Each row is a point. The points of each table are mixes of a few directions, plus a little noise. Count the directions of each table, and those that both share. Where both have some left over, give the other angles between the two spaces (their principal angles), to ten degrees, smallest first.
In the rows, zero is written as 128.

First (7 x 2)
[[ 96 144]
 [133 125]
 [101 141]
 [153 115]
 [ 99 142]
 [ 93 146]
 [220  83]]
Second (5 x 2)
[[132 164]
 [136 196]
 [128 126]
 [121  67]
 [124  87]]
Directions: first 1, second 1, shared 0; angles 70

First (8 x 4)
[[ 96 104 130 161]
 [147 132 132 109]
 [130  65 161 132]
 [204 147 143  52]
 [ 86 187  85 165]
 [149 178 109 104]
 [116 123 127 140]
 [ 98  89 139 160]]
Second (8 x 4)
[[123 147  91 115]
 [136 127  77  86]
 [140 164 105 109]
 [115 163  92 130]
 [134  66 180 137]
 [ 91  72 167 181]
 [128 126 102 111]
 [157 159 209 155]]
Directions: first 2, second 3, shared 2

First (9 x 8)
[[106 128 142 140  72 146  87 152]
 [125 103 130 166 164 119 174 103]
 [128  75 109 142 185 142 178 118]
 [111 103 157 149  80 166  99 146]
 [ 87 141  50 111 171  85 186  74]
 [132 150  78  88 159 105 137 130]
 [179 176 147 142 166  80 135 135]
 [143 135 177  97  82 156  99 117]
 [143 143 164 119  73 154  62 176]]
Second (9 x 8)
[[152 198 129 138 154  54 148  96]
 [159 113 167 157 145 136 134 136]
 [112 157  46 146 170  74 127 174]
 [ 81  87 135 133  94 163 147  84]
 [ 38 100 125 157  55 149 138  71]
 [167 141 135 127 170 109 141 134]
 [160 135 133 100 127 144  91 177]
 [167 130 126  78 155 140 124 142]
 [114  91 155 115  82 185 102 136]]
Directions: first 5, second 5, shared 5

First (9 x 12)
[[192 152 136 138  99 114 129 152 109 133 155 135]
 [138 134 131 155 119 118 128 137 126 127 140 130]
 [ 38  82 118 114 201 144 102  97 132  94  99  88]
 [159 121 139 218 174  83  78 157  69  63 186  68]
 [120 145 123  96  75 151 177 117 171 182 101 182]
 [105 121 126 155 136 122 124 126 133 123 127 123]
 [141 124 130 116 149 126 109 130 108 110 137 110]
 [ 98 120 122  75 133 152 137 108 146 142  99 138]
 [157 153 127  84  70 146 169 128 157 176 113 178]]
Second (8 x 12)
[[ 65 114 126 108 122 139 160  97 175 147  89 139]
 [163 133 120 108 148 143  96 143  92 118 145 125]
 [182 147 118  58 115 158 119 141 108 149 130 157]
 [196 160 130  82  81 139 146 142 126 161 133 164]
 [157 128 123 133 156 130  90 147  87 104 152 113]
 [121 137 139 136  83 116 170 118 166 152 115 145]
 [ 52  92 139 249 171  79 113 116 133  74 140  67]
 [ 88 112 129 150 146 122 127 117 136 116 121 113]]
Directions: first 3, second 3, shared 2; angles 30

First (9 x 18)
[[108 132 140 119 132 115 135 132 150 112 130 147 161 138 119 106 103 107]
 [151 120 112 142 128 148 124 131 102 141 106 123  99 130 144 141 139 151]
 [176 118 102 159 119 158 107 105  66 189 138  61  30  98 151 204 213 187]
 [127 128 129 126 129 125 130 127 132 127 130 131 133 127 127 126 127 126]
 [ 89 137 153 104 133 102 141 137 174  92 137 166 194 142 106  82  77  84]
 [ 93 140 150 109 128 100 130 119 165 115 166 130 161 120 109 119 114  96]
 [203 105  78 170 124 187 116 136  48 170  70  99  38 131 169 167 177 200]
 [ 99 139 150 115 125 103 129 117 155 124 166 122 149 116 111 127 127 105]
 [105 130 142 111 136 116 141 143 159  93 112 174 185 151 115  79  75  94]]
Second (9 x 18)
[[116 131 136 120 131 120 133 136 144 112 124 147 154 139 121 107 105 113]
 [165 114 105 146 129 156 124 135  91 144  94 122  91 136 151 139 142 160]
 [125 121 127 121 137 135 145 156 138  90  79 186 177 166 130  70  68 111]
 [186 104  89 156 133 179 132 157  74 130  43 153  93 160 163 112 117 168]
 [154 118 114 141 130 149 128 139 104 132  95 136 111 138 141 125 125 143]
 [108 129 138 112 136 118 142 147 156  91 109 174 184 153 118  77  73  97]
 [108 139 144 122 122 105 118  98 139 150 188  85 112  93 117 168 169 124]
 [133 133 130 134 120 124 113 102 119 161 171  76  84  94 128 178 182 144]
 [ 64 158 177  98 118  68 115  82 185 141 249  73 145  73  90 172 168  87]]
Directions: first 2, second 2, shared 2
